Every row gives one point. The last column is the point's height on a tilted bowl or saddle (a function of degree 2), plus a little noise. Along how many of its main directions does it bend up, bend down or stay straight?

Points, 10 rows:
[[ 3.9 -2.4  2.8]
 [ 4.8 -0.2  3.7]
 [-2.6  1.6  0.7]
 [-3.0  3.4  2.7]
 [-1.8 -0.1 -0.5]
 [ 4.0  3.9  4.9]
 [ 1.5  1.7  0.7]
 [ 5.6 -1.1  5.1]
 [ 1.8 -3.8  1.4]
 [ 1.1 -0.8 -0.1]]
Directions: 2 up, 0 down, 0 straight

Points, 16 rows:
[[-1.3 -7.4  1.0  6.5]
 [ 2.3 -2.1 -4.9  4.7]
 [ 1.4 -0.2  2.9 -1.2]
 [-1.0  3.8  1.8  2.9]
 [-1.3  3.6 -1.5  3.2]
 [ 2.3  4.3  1.5 -0.2]
 [ 1.4 -2.0  1.7 -0.2]
 [ 2.4 -3.2  4.3 -0.2]
 [ 2.9 -6.2  0.9  5.2]
 [-4.7 -2.3  2.1 -0.4]
 [ 1.8  1.7  2.4 -1.6]
 [-1.0  2.9  3.4  2.4]
 [-2.0  0.6 -0.6  0.1]
 [-1.7 -0.4  5.2  2.6]
 [-0.9 -3.0 -5.3  2.0]
 [-0.6 -1.3  1.4  0.2]]
Directions: 2 up, 1 down, 0 straight

Points:
[[-3.2  3.8  1.1  2.9  3.7]
 [ 0.9  1.0 -1.1 -0.1  1.2]
 [-1.6  2.5 -1.4  1.6  1.5]
 [-0.9  2.7  1.5  4.8  2.8]
 [-5.3 -2.5 -1.4 -4.0  2.6]
 [ 1.6 -0.2  2.2  3.1  2.1]
 [ 1.6 -1.0 -3.7 -3.9  2.9]
 [-1.2  1.4 -1.3  1.8  1.0]
 [-4.9 -5.1  1.8  2.3  4.6]
 [-5.6  1.2  3.0  2.1  3.5]
 [-1.1  2.0  4.9 -3.5 -0.2]
 [ 0.3  2.3 -2.8  0.1  1.1]
 [-2.8  5.0  3.4  2.1  4.8]
 [ 0.7 -2.7 -0.6 -0.7  1.8]
 [ 1.3  1.4 -0.3  1.3  1.3]
 [-3.5  0.1 -0.9 -2.8  1.3]
 [-1.7 -2.0 -2.1  2.7  1.4]
 [-0.5  0.6 -2.1  3.0  0.5]
 [-0.6  2.2  3.8  0.3  1.6]
 [-7.8  2.0 -2.6 -1.8  5.9]
 [ 0.5 -1.5 -3.3  6.1 -0.2]
 [ 3.2 -5.6  7.8  2.5  5.7]]
Directions: 3 up, 1 down, 0 straight

Points:
[[ 0.5  0.3 -2.8  2.7 -6.2  2.2 -1.0]
 [-1.4 -0.3  8.1  1.3 -5.6  0.7 -5.5]
 [ 0.6  3.8 -0.5  1.7 -8.4 -1.8  0.9]
 [-0.1 -2.2  6.0 -1.8  1.1  1.4  2.3]
 [-0.4  3.8  0.3  4.9 -0.8  3.8 -3.3]
 [ 2.3  0.9 -0.1  2.4 -3.6  0.5 -0.4]
 [-6.6  0.9  0.8  0.8 -2.5  3.0 -5.8]
 [ 0.8  0.2 -1.9 -3.4 -2.6  1.9 -0.2]
 [-0.5 -0.4 -1.1  0.9 -2.8  1.5  0.5]
 [-0.4  0.7 -3.4 -0.6  1.0 -0.4  0.3]
 [ 2.3  1.9  0.0  3.8  1.3  5.3 -1.3]
 [ 2.5  3.4 -3.4 -2.0 -0.6  0.6  0.5]
 [-2.6  0.9  3.5  0.3 -0.5  2.6 -1.5]
 [-0.4  2.3  0.5  6.7  1.6 -0.2 -3.6]
 [-4.1  0.8 -5.6 -1.1  4.5  1.3 -4.4]
 [-2.5  0.4 -0.3 -0.7 -1.7  3.3 -1.0]
 [ 2.1  2.8 -1.0  0.3  1.2 -6.5  1.0]
 [-3.2  4.2  1.0  2.5 -1.2 -4.0  2.7]
 [ 1.6  1.0  0.6  1.7  0.4 -3.7  0.4]
 [-0.1  2.1 -2.4 -0.4 -2.1 -4.5  2.1]
 [ 6.1 -2.1  4.6  0.6  0.8 -3.6 -4.3]
 [-1.8 -2.8 -0.4  2.6 -4.3 -5.4  0.2]
 [-1.2  1.9  1.4 -5.8  0.1  6.2 -4.1]
 [-0.4  0.4  3.5 -4.0  3.4 -3.5 -0.8]
 [-1.0  1.4  4.6  0.3 -0.8 -2.9  0.6]
 [-2.4 -1.7  0.7 -3.6 -0.8 -0.9  0.5]
 [-2.7 -5.7  2.1 -1.2  1.7  4.1  8.2]
 [ 2.8  0.3 -1.4  3.4  0.4 -3.6 -1.3]
 [-1.3  0.6 -6.1 -0.8 -0.7 -1.9  0.4]
 [ 0.0  1.2 -3.1 -4.5  0.7 -3.9 -1.7]
 [ 4.5  2.1  0.6 -3.4  1.2 -1.7 -1.6]
 [-4.1 -1.1  0.6 -3.5 -2.5 -3.4 -0.6]
 [-3.9  2.1  0.7  1.8  5.2 -3.6 -2.2]
 [-3.5  1.2  1.8  4.3  7.0 -1.5 -5.3]
 [ 3.1 -8.3  1.5 -4.4 -3.9 -2.6 -0.1]
 [ 3.0  0.0 -0.8 -1.0 -2.4 -0.4  0.0]
 [ 0.4  5.8 -1.2  3.8  3.6 -1.8  0.3]
 [ 1.8  1.6 -1.3 -2.4 -5.0  1.2 -1.1]
 [-1.5  0.2 -1.6  0.6  2.2  1.1  0.0]
 [-1.0  2.1 -0.2 -2.7 -3.4  0.0 -0.9]
 [-7.6  0.7 -1.1 -2.0 -1.6 -1.4 -3.3]
 [-1.6  1.8 -0.4  3.3  1.5  3.1 -2.2]
 [-0.7 -7.2 -0.9  1.0  0.3  2.9  8.5]
 [-0.9  0.3  0.8  2.9  2.1  0.3 -0.6]
 [ 3.2 -5.7 -1.2 -0.5  2.2 -1.2  2.1]
 [-5.7  3.4 -3.2  4.9  0.8 -2.8 -2.6]]
Directions: 1 up, 3 down, 2 straight

Points (38 x 7):
[[-1.0 -5.2  1.5  1.2 -1.5 -0.5 -1.3]
 [ 1.3 -1.7 -0.6 -1.3 -2.3 -1.4 -0.6]
 [ 0.9  1.6 -0.3 -1.3  0.6  0.5 -0.3]
 [ 0.2 -1.7 -2.4  5.5 -1.4  3.7 -1.9]
 [-1.6 -2.4 -0.2  0.8  2.5 -3.0 -1.6]
 [-1.8  1.6 -3.8 -3.2 -1.0  1.7 -1.8]
 [-0.3 -2.7 -0.7 -2.8 -0.4 -1.8 -1.5]
 [ 2.2 -0.6 -0.2  3.7  3.9  0.4 -1.5]
 [ 2.4 -3.0  0.7 -1.2  2.9  3.5 -2.7]
 [ 3.3  1.6  0.5  4.4  2.2  1.8 -1.8]
 [-3.6 -6.4 -2.7 -4.1  0.8 -7.7 -7.3]
 [ 0.5  3.4 -3.7 -1.4 -0.1  0.0 -1.1]
 [-0.2  2.8 -5.6 -4.5  0.6  7.3 -4.3]
 [ 6.1  2.0 -0.5 -0.1  1.6  4.6 -2.7]
 [-0.6 -1.1  2.9 -1.7 -1.5  2.0 -1.3]
 [-1.7 -3.0 -2.4  1.6  3.4 -2.1 -2.2]
 [-0.1 -2.5  0.2  1.9 -7.2  4.0  1.5]
 [ 6.5 -1.4  1.9  0.5  0.2  0.3 -3.5]
 [ 1.6 -1.3 -3.0 -4.7  2.5 -0.5 -2.2]
 [ 4.7 -2.4 -1.9  3.8 -5.1 -2.4 -0.3]
 [ 1.1 -1.4 -5.7  1.8 -1.3  0.4 -1.3]
 [-2.3 -5.6 -5.8 -0.9  0.6 -1.8 -4.2]
 [-1.4  1.8  0.6 -1.2 -0.5  1.6 -0.6]
 [ 2.3 -2.0  3.8 -7.7 -0.3  5.3 -6.8]
 [-1.4 -6.8  2.9  5.2 -0.6 -2.9 -3.9]
 [ 0.0  3.8 -1.4  1.0 -1.5  3.4 -1.1]
 [ 4.6  4.5 -0.3 -1.5 -2.2  1.4 -2.7]
 [ 5.7  1.0 -1.7 -3.7  0.2  1.5 -2.8]
 [ 0.6 -0.6  5.5  4.7 -1.5  0.8 -3.0]
 [-0.6 -0.9 -2.4  2.9 -2.2  0.6 -0.3]
 [-2.1 -5.0 -0.1  1.8 -1.4 -5.1 -2.3]
 [-1.3 -1.8 -0.4  1.3  0.2 -1.7 -0.9]
 [ 4.2 -1.1  5.2  2.0  4.0  2.2 -3.9]
 [-5.6  1.7 -0.5  1.4 -2.9 -4.9 -4.6]
 [ 0.8  2.2  1.7 -1.0 -2.6 -1.5 -1.7]
 [-1.5 -3.6  0.1 -0.3  3.5 -3.5 -2.4]
 [ 3.3  1.1 -0.6  0.8 -7.0  0.5 -0.1]
 [ 4.9  0.6  3.9 -1.4  0.1 -4.5 -4.7]]
Directions: 1 up, 5 down, 0 straight
